Each row is a point. Examples show where two turns around zero, p and q, send a point. Where does a point land after both, in the order given? Backwards means that the second turn is done in reverse. Each puzzle has new turns, and all numbers are rounded.

Turn p:
[-31 -23] => [-31 -24]
[ 17 -20] => [ 17 -20]
[26 36] => [25 36]
[-12   7] => [-12   7]
Turn q:
[-4 -2] => [-2 -4]
[-48  11] => [-46 -18]
[37  6] => [27 26]
[ 14 -15] => [20 -4]
Where do these land?
p, then q: [41 -4] => [36 21]
p, then q: [33 11] => [20 28]
p, then q backwards: [-16   6] => [-10  14]
q, then p: [-23   5] => [-22  -9]
q, then p: [-35 -19] => [-17 -36]

Turn p:
[ 3 11 -9] => [ 2 12 -9]
[  0  17 -27] => [  0  17 -27]
[29 10  6] => [25 16 10]
[-28   3   9] => [-29  -4   5]
[  7   7 -17] => [  8   9 -16]
[-11 -48  38] => [ -5 -50  36]
Turn q:
[  8 -11 -20] => [ 12 -10 -18]
[ 12 -26   2] => [  4 -28  -1]
[ 13  36 -28] => [ 30  34 -13]
[-13  20  31] => [-19  18  29]
[-19 -19  15] => [-27 -14   3]
Where do these land?
p, then q: [-13 -20  -2] => [-11 -18 -11]
p, then q: [ 44  16 -22] => [49 14  6]
q, then p: [-35  -1   7] => [-34   1 -10]
q, then p backwards: [ 4  4 17] => [ 1  0 18]

Turn p:
[ 11   6 -14] => [19 -1 -1]
[-17  -8  -3] => [-11   6 -14]
[-27  12  -3] => [-9 27 -8]
[40  3 33] => [  2 -29  43]
[ -7 -13 -14] => [  1  -3 -20]
Turn q:
[ 48 -20   7] => [ 28 -25  36]
[-15   9 -14] => [ -5   3 -22]
[-7  8 18] => [-5 19  7]
[-32  -2 -16] => [-25  -1 -26]
[-5 -7 18] => [-11   8  15]
[ 10  12 -13] => [ 17  -2 -11]
Where do these land?
p, then q: [-22 -32   1] => [-21 -15 -29]
q, then p backwards: [ 18 -14 -17] => [ 24 -14  -2]
p, then q: [17 -3 22] => [-18   3  21]
p, then q: [-12  26  -2] => [16 23 -5]
q, then p backwards: [  0  15 -30] => [ -1 -17 -29]
p, then q backwards: [ 0  8 25] => [ -3 -16  21]

Turn p:
[ 23 -19 -35  21] => [ 28 -13   1  40]
[-18  18  -4 -17] => [-10  17 -21 -11]
[ -2  28 -37   3] => [  9  33 -21  24]
[-31 -26  18   5] => [-34 -29  -2  -4]
[-9  4 26  6] => [-20   1  16 -13]
[ 36  -4  33 -19] => [ 25  -8  26 -37]
Turn q:
[ 13  -5 -48 -11] => [ -4 -18 -45 -14]
[-38  24  11 -16] => [-39  25  16  -4]
[-34  22 -13  -7] => [-37  20  -9   2]
[ 15 -15  16  25] => [28 -6 11 20]
[ 14 -34  20   1] => [ 19 -29  22   5]
[31  9 13  7] => [ 33   9   4 -10]
Where do these land?
p, then q: [ 10 -16 -27  26] => [28 -1 -4 31]
p, then q: [27  3 -8 11] => [28  8  7 -1]
p, then q: [14 40 13  8] => [  2  38  15 -19]
p, then q: [-20 -14  -9 -44] => [-18 -28 -35 -17]
p, then q: [ -9   5 -23 -43] => [ -5  -9 -44 -22]
p, then q: [  1 -18  25  17] => [ -5 -13  31  10]
q, then p: [-22   1  29  25] => [-23  13  35   2]

Turn p:
[ 20  -1 -16 -38] => [ 29  -1 -17 -31]
[30  8 30 16] => [ 23 -20  23  26]
[  7 -18   5 -10] => [  2 -19  -6  -9]
[-37   3 -23  48] => [-45  30 -11  34]
[-20   7   4 -17] => [ -9   9  11 -21]
Turn q:
[-33 -24  11 -11] => [-31 -15   7 -26]
[-14  11   8 -31] => [  1  10  27 -23]
[-23   4   0  36] => [-32  14 -20  14]
[ 41 -13  16   5] => [ 21 -29   6  28]
[ 29  22 -34   2] => [ 41  19 -20   8]
Where do these land?
q, then p: [15 -1 20 11] => [-13 -11   2  22]
q, then p: [26 23 33 -1] => [  0 -17  26  36]
q, then p backwards: [-30  15 -34  42] => [-22  -4 -58  13]
q, then p backwards: [-19  -1 -37  -7] => [ -6  -3 -30 -29]
q, then p: [-11  -8  19 -23] => [ -8 -19  18 -17]
q, then p backwards: [ 19 -29  -1 -21] => [ 23 -18  20 -19]

Turn p:
[ 10   0  14 -22  -5  31] => [  2  24  -5 -13 -13 -29]
[ 39 -13  -5 -30   4 -16] => [ 46   0  -8  11  12 -21]
[-14  -2  -3  22   6  -8] => [-12 -10  13   2   2  19]
[  8 -20   4  14 -13  38] => [ -3  -3  18 -26 -31 -18]
[-30 -11   7 -25 -27 -27] => [-23 -19 -15   1  40 -21]
[ 31  20  16  19  -3 -11] => [  9  -3  -1  37 -26   1]
[  5  34  13  27 -22 -13] => [-21 -14 -15  34 -25   9]
[-33 -19  -8 -23  32  10] => [ -4  25  14 -31  36   9]
[-15  12 -37  18  29  -4] => [  6   1  -1 -14   5  52]
Turn q:
[ 28  16 -10 -42  11  -8] => [  3  14   5   8  28 -45]
[-22 -13   3   8 -35   0] => [  2   6   0 -32 -26  15]
[-27 -21   0  -4  -8   3] => [-13 -13   3 -28  -8   8]
[-37   6 -12 -36   1 -20] => [-11 -24   0 -26 -13 -41]
[26 16 11  2 25 22] => [-14  14  -3  37  20   2]
[ 12 -30  23  48  18   4] => [  5 -13  19  21   8  56]
[ -5   9   9  29 -27  -8] => [ 18  10  -2   1 -33  18]
[ 24  17 -25  -5  15   7] => [  9   6 -22  18  25 -15]
Where do these land?
q, then p: [ -4  13  14   5  15 -32] => [ -2 -25  22  17  -7 -16]
q, then p: [ 12  -2 -28 -40  -9  23] => [ 13  19 -22   9  34  30]
p, then q: [ 42   0  -2  -9 -27 -19] => [47 -1  6 -6 17 18]
p, then q: [-6  0 23  7  9 14] => [ -6   2   5   6 -28  -4]
p, then q: [-14 -20   8  36  29  -4] => [-38  13  22  11 -13  20]
p, then q backwards: [-21 -16 -19 -32 -29  26] => [-23 -11 -36 -37 -14   8]
p, then q backwards: [-9 25  4 33 12 -8] => [-6 -1 28 28  7 18]

Turn p:
[ -7  -6 -18   2  17   7] => [-12  -2 -12  12   0  17]
[10  9  3 24  0 -9] => [ -3  12   9  15  10 -17]
[17 -7  5 10 14  3] => [ 2 -4  5 12 22  3]
[-11  10   9  -2 -48  13] => [ 30   2   0  -8 -35 -24]
[-11   0   9  -2   8  -8] => [-12  -5  11  -5  -3   2]
[  0   5  -5 -10 -37  -7] => [ 14   6 -14 -18 -16 -23]
[ -5 -23  -7 -11  21   1] => [-14 -21 -10  -1   8  19]
[  7  11   4 -10  25   0] => [-6  9 11 -5 14 21]
Turn q:
[  9   9  -2  12 -14  -5] => [ 8 -2  9 13 -8 13]
[ -3 -13 -21 -26  -2  24] => [-10 -20 -30 -21   2   6]
[ 5  6 -2 -4 30  7] => [  3   7   1 -15  27  -1]
[ -9  16  12   4 -21  -8] => [  6  11  10   4 -27   4]
[-16  -6  -3 -18   7  -5] => [  2   2 -14 -12  -3 -18]
[ -2 -10  -1  13  22   8] => [-12  10  -4   5  23  -2]
[17  3 24 13 15 -4] => [-6  7 31  3 15 -2]
[ -2 -19 -22  13 -23 -25] => [ 11 -16 -15  37 -12  -8]
[  0  15  14  -6 -15   7] => [ -1   3  12 -11 -19  10]
Where do these land?
p, then q: [ -4  -1 -10  15 -10  16] => [ 4 -3  2 22 -1 14]
p, then q: [ 15  20  -9 -14  19  19] => [ -3   6   4 -21  14  30]
p, then q: [ -3   6  -2   7 -10 -16] => [ 15   6   1   2 -10 -10]
q, then p: [ -4 -20 -26   8  -2  12] => [-14  -1 -22  23  -5   8]
p, then q: [  8 -21   7   0 -17  -7] => [  5 -17  -2   9   9 -21]
q, then p: [-17   9  24 -29   3 -11] => [  1   7   2 -41  -1 -14]
p, then q: [  5   8  16  14  17 -13] => [ -7  24  14  -5   3 -13]
